Each row of a before or after table is a point. The points were changed in one or more steps. Then noise was added and the rows were shuffled. The steps act on columns, c1 being the first. Write out the steps. A step turns or swaps two columns, mirrors them in a line or flattens them onto one, adds a multiple of one to another, or multiplies or shifts one. Angles are multiples of 10 degrees, from the lower column toward the higher: turns from -170 to 170, lines from 10 to 170 but not 90. Use the fewest steps. Two steps may share a column if one is a turn and the other turns, adds or multiplies; they go together, in the order done. Otherwise the lowest column goes first.

Before (13 x 2):
[[-2.9  2.1]
 [-3.2  2.4]
 [ 9.1  2.4]
 [-2.7 -0.1]
 [-1.3  1.6]
 [ 6.8  2.3]
 [ 2.7  2.1]
 [-3.0 -0.6]
 [-2.6 -2.8]
 [-2.9  0.5]
 [-3.5  2.9]
 [ 6.5  3.5]
 [-2.9  0.9]]
After (13 x 2):
[[ 1.9  3.1]
 [-0.2  3.1]
 [-3.1  1.5]
 [ 5.9 -4.7]
 [ 4.9 -7.5]
 [ 1.6  4.1]
 [ 1.6  1.9]
 [-0.5  2.2]
 [ 1.5  2.9]
 [ 4.9 -5.2]
 [-1.0  3.0]
 [ 3.0 -1.4]
 [-1.4  2.9]]
Steps: turn c1 and c2 by -70 degrees

Before (11 x 6):
[[ 3.1  0.4  3.6  2.2 -3.7 -2.3]
 [ 1.4  2.8 -3.7 -0.8  4.6 -2.5]
 [ 5.8 -0.4  3.9  0.7 -3.8 -5.5]
 [-1.6  2.7 -4.9  1.0  2.3 -1.5]
 [ 1.4 -6.8  0.1 -5.4  3.9  3.6]
 [ 2.3 -3.7 -0.3 -5.1  3.4  0.2]
 [ 4.4 -0.5  2.8 -2.6 -1.5 -0.2]
 [ 1.6 -3.7  5.1  1.0 -1.4 -3.4]
 [ 1.2 -6.2 -0.4 -9.4  2.2 -1.0]
 [-0.3  4.6 -3.2 -2.2 -1.9 -3.1]
 [-0.3 -2.2  2.3 -8.0  4.8  0.7]]
After (11 x 6):
[[ 1.2 -5.1 -1.3 -1.5  9.4 -1.0]
 [-0.3  5.6 -4.3 -2.5  1.4 -3.0]
 [ 1.5 -2.7  4.2 -1.6 -1.5 -3.3]
 [-1.5  3.7 -5.7  2.9  0.0 -1.5]
 [ 1.4 -5.7 -0.9  1.3  6.3  3.5]
 [ 3.0  1.5  2.6 -3.7 -3.7 -2.3]
 [ 1.3  3.8 -4.6  3.6  2.2 -2.3]
 [ 5.7  0.6  3.0 -5.1 -2.6 -5.5]
 [-0.5 -1.2  1.2  1.9  9.1  0.7]
 [ 2.3 -2.8 -1.2  0.9  5.8  0.3]
 [ 4.4  0.5  1.8 -3.5  1.4 -0.2]]
Steps: add -0.3 times c1 to c5; turn c4 and c5 by -70 degrees; shift c2 by 1.0; shift c3 by -1.0

Before (9 x 11):
[[-1.6  1.8 -2.3 -5.1 -3.7  1.1 -2.8 -0.1  4.1 -4.7  1.6]
 [-4.9  1.6 -1.3  0.1 -4.8 -4.3 11.3  0.2  1.3 -4.7  2.7]
 [ 0.2  5.1  5.2 -4.1  5.4  0.9  2.3  4.7 -0.1 -1.0  4.3]
 [ 0.7 -5.8  4.7 -4.4 -3.2 -0.3 -1.8  1.9 -3.6  8.9  4.0]
 [ 0.7 -4.0 -1.2  0.9  1.9 -0.7 -3.5  1.1  1.7 -1.6  5.4]
 [-0.2 -1.3  6.3 -2.1  6.0  2.5 -4.1  0.8  2.6 -2.2  2.1]
 [ 5.3 -1.6  2.6 -1.3 -0.3 -1.9  0.6  4.8  1.0 -3.2 -6.3]
 [ 3.0 -1.8 -3.5 -0.6  1.9 -7.3 -2.2 -1.9  1.8  4.3 -3.9]
 [ 0.3 -1.7  0.3 -5.6  2.2  1.7  1.7  2.5  2.9 -0.3  2.3]]
After (9 x 11):
[[ 4.0  6.0  4.9 -4.6  4.2  0.0  0.1 -2.6 -3.2  2.5  5.3]
 [ 1.9 -4.6  4.2 -4.9  3.8  3.2 -6.3  0.1 -1.6 -6.0 -3.4]
 [-0.7  2.7 -2.8 -5.7  1.6 -4.0  4.9 -1.4  1.0 -0.1 -4.0]
 [ 1.5 -3.4 -1.0  1.1  5.4 -1.1  2.9  0.2 -0.2 -2.2  2.1]
 [ 2.4 -0.9 -0.3 -5.6  2.4 -3.5 -1.2 -0.7  0.0  1.5  2.1]
 [ 0.6 -0.7  6.5 -2.0  2.6 -3.3  3.9 -1.0 -3.6 -2.6  5.6]
 [-2.6  2.9 -0.8 -0.2  2.5  1.3 -1.9 -4.0 -3.5 12.2 -4.8]
 [ 6.9 -0.8  2.8 -1.2 -6.0  0.1  2.5  2.3 -3.8  2.3 -0.1]
 [-0.3 -1.1 -3.4 -0.6 -3.7  1.8 -2.4  3.7 -5.0 -4.2  2.0]]
Steps: mirror c1 and c8 in the line at 30 degrees; shift c2 by 1.0; turn c6 and c9 by 120 degrees; add -0.7 times c3 to c9; swap c5 and c11; turn c7 and c10 by 120 degrees
